Rows are points. To make a cloud, some directions were put in groups of two or more. Within a group, all points are equally far from the middle, so they leave a hole (a ring in 2 directions, a hollow ball in 3). The other directions are filled evenly. Then the cloud was stretched, turned, moved and blurred a little. Count the holes, and give their numbers of directions, smallest first.
In the rows, 128 means zero.

Cloud (19 x 3):
[[100  67 109]
 [115 156 177]
 [129  67 103]
 [ 84 126 175]
 [ 83  96 165]
 [ 82 116  75]
 [122 186 128]
 [127 184 115]
 [101  66 110]
 [106  65 128]
 [117  75  86]
 [ 74  98 157]
 [ 75  85 102]
 [ 91  70 134]
 [151 172 104]
 [ 90  73 140]
 [152 175 137]
 [160  95 156]
 [ 86  91 162]]
Holes: 1 (3)

Cloud (27 x 4):
[[ 75 119 111 180]
 [111  71 124 161]
 [ 90 116  83  96]
 [155 114 154  47]
 [160 121 181  74]
 [171 132  88 131]
 [152 172 165  93]
 [181 137 101 126]
 [ 78 131 148 200]
 [137  65 161 116]
 [178 154 157  87]
 [130 111 125 191]
 [174 166 135  89]
 [151  85  81  92]
 [164  79 153 135]
 [ 91 150 118  74]
 [ 80 175 166 135]
 [ 86  89 175 102]
 [ 60 141 147 112]
 [ 83 108 197 144]
 [ 72  84 131 117]
 [117 106 157  55]
 [110  80 155  74]
 [107  92 127 187]
 [ 83 149 109  87]
 [188 112 112 118]
 [183  95 118  70]]
Holes: 1 (4)

Cloud (55 x 6):
[[124 122 115 156  87 198]
 [160 144  98 110 118 152]
 [ 92 135  87 125 206 140]
 [126 166  89 161 184 184]
 [208 124 132 139 118 158]
 [ 99  97 153 156  69 171]
 [171 127 133 178  68 139]
 [106  71 146 148 145 113]
 [152 117 218 101 156 111]
 [ 72 152 120 129 114  85]
 [115  83 190  89  68  81]
 [140 100 109 112  89 122]
 [111 150 140 137  92  86]
 [ 80 156 139 113 157 117]
 [ 79 169 143 145 158 167]
 [108 119 190 104 119 188]
 [ 46  66 200 103  88 116]
 [ 73 134 150 141 154 161]
 [170 126 145  80  66 143]
 [117 122 186 149 122 173]
 [145 153 102 144  93 169]
 [175 150 136 129 125 111]
 [163  58 175 106 156 117]
 [195 136 160  98 117 154]
 [217 153  45 136 135 124]
 [171  84 138 157 108 137]
 [126 161 125 147 159 169]
 [159  80 115 114 145  76]
 [130 163 123 152  69 179]
 [144 159 180 106 109 204]
 [183  92 125  76 122 185]
 [ 66 117  93 188 144 146]
 [ 41 134 237 161 105 144]
 [179 110  46 108 162 161]
 [117 115  49 144  98 161]
 [143 109 191  73  98 103]
 [194 167 142 138 132 166]
 [ 88 157  99 151  80 159]
 [159 133 143 161  66 160]
 [ 98 136  61 152 101 173]
 [147 136 201 135  60 146]
 [130 145 122  66  83 107]
 [128 107 172 125  94 163]
 [112  95 100  87 176 114]
 [137 124 141  70 122 223]
 [122 101 138  93 162 132]
 [181 103 142 141  76 161]
 [190  60 160 103 136 118]
 [118 110  81 137  78 186]
 [121 122 189  82 126 135]
 [ 95 152 185 141 147 224]
 [195 158 139 160 160 124]
 [161 100 109 137 149 199]
 [ 30 149 194 156 135 161]
 [ 67  99 112 145 133 108]]
Holes: 0

Cloud (81 x 8):
[[109 105 187 180 163 105  99  92]
 [137  80  93 198  94 133 104 102]
 [103 116  97 125  63 134 145  51]
 [ 91 134 135 145 100 124  53 147]
 [153 147  84 149 119 180 124 137]
 [133 119 103  90  46  86 103 107]
 [ 83  98 105 157  85 144 133  63]
 [135 121 185 158 167  48 127 134]
 [185  97 149  99 178  73 159 121]
 [120 166 143  72 146 159 207 137]
 [108 130  83 197 139 164 107 159]
 [124 121 154 168 192 106 191 132]
 [119 196  98 164 130  94 146  99]
 [119 182  67 168  62 121 120 125]
 [ 94 139 145 148 217  99 137 132]
 [158 139  88 102  98 161  81 131]
 [190 103 106 145  88  47 129  89]
 [144 135  45 159 120  71 138 153]
 [174 107 111 120  81  56 181 126]
 [142 188  78 164 104 102  96 121]
 [126 119 125 132 158 168 204  72]
 [122 167 122 146 128 167 201 115]
 [113 186 100 177 146 102 142 129]
 [ 93 108  71 186 158  95  99 167]
 [140 142  47  92  81 130 184  92]
 [103 147 107 193 149 162 133 154]
 [125 182 125  79 125  70 122 191]
 [125 127 161 136 164 157  97 100]
 [140 142 157 149 152  75  83  94]
 [163 142 108 101 116  56  61 189]
 [ 93 123  55 137 133 124  69 116]
 [120 133  78  83 129  54 126 137]
 [142 142  70 111 104  33 114 172]
 [113  55 167 162 136 101 110 100]
 [132 135  61 124 125 164  82 137]
 [121 186 111  79 116 161 131  98]
 [115 109 109 133 126 167 193  56]
 [165 187 109  82  88 115 102 107]
 [121 126 122 163 184  53 161 116]
 [128 187 126 122  66  98 112 108]
 [104  81 102 147 185  99 115 154]
 [136 177  72  85  94 153  93 123]
 [119 139  57 149 143  67 122  79]
 [158 100  79 106 161  89 124 161]
 [178 141 134  78 104  29 172  97]
 [182 170  79  64 107  77 130 195]
 [181  98 113 125  62  72 165 116]
 [118 109 158 178 118 123  78 172]
 [124 174 101 144  61  84  75 133]
 [146 177 141  38 142 127 186 156]
 [134 101  92 106 105 117  83  72]
 [165 150  35  96  99  88 161 132]
 [114 174 157 101 148  60 145 163]
 [ 71 129  97 144 147  66 141 103]
 [144 160  85  98  40  84  79 130]
 [184 135  89 128  79  51 116 181]
 [113 108 144 184 116 149  75 155]
 [123 116 119  87 184 131 174  96]
 [ 79 158  60 130 117  88  97 166]
 [102  78 165 120 175  74 128 130]
 [117 166  25 138  79  79 100 104]
 [167  86 129 105 134 134 110 200]
 [202 138 168  69 144 103 145 123]
 [100 101 117 156 142 162 189  67]
 [137 112 166 166 154 104  71 182]
 [158 166 156 102  92  85 170 167]
 [119 153  68 148 119  59 110 193]
 [192 103  95 143  87 118  93 148]
 [177 134 104 107 162 110 119 212]
 [133 123  50 175 131  78 138 136]
 [141 112  59 125 121 164 159 141]
 [152 108 192 131 187  98 104 146]
 [109 110 105 148  89  67  41 137]
 [145 125  95  81  71  96 171 165]
 [135 190 107 110  80 163 175  95]
 [106 132 137 110 146  87  79 211]
 [131 167 116 167 153  95 108  79]
 [133 127  41 156 124 112  74 113]
 [158 152 135 133 197  96 154 169]
 [ 92 140 121 154  98 185 113 131]
 [158  83 188 136 195  94 153 133]]
Holes: 3 (2, 2, 4)
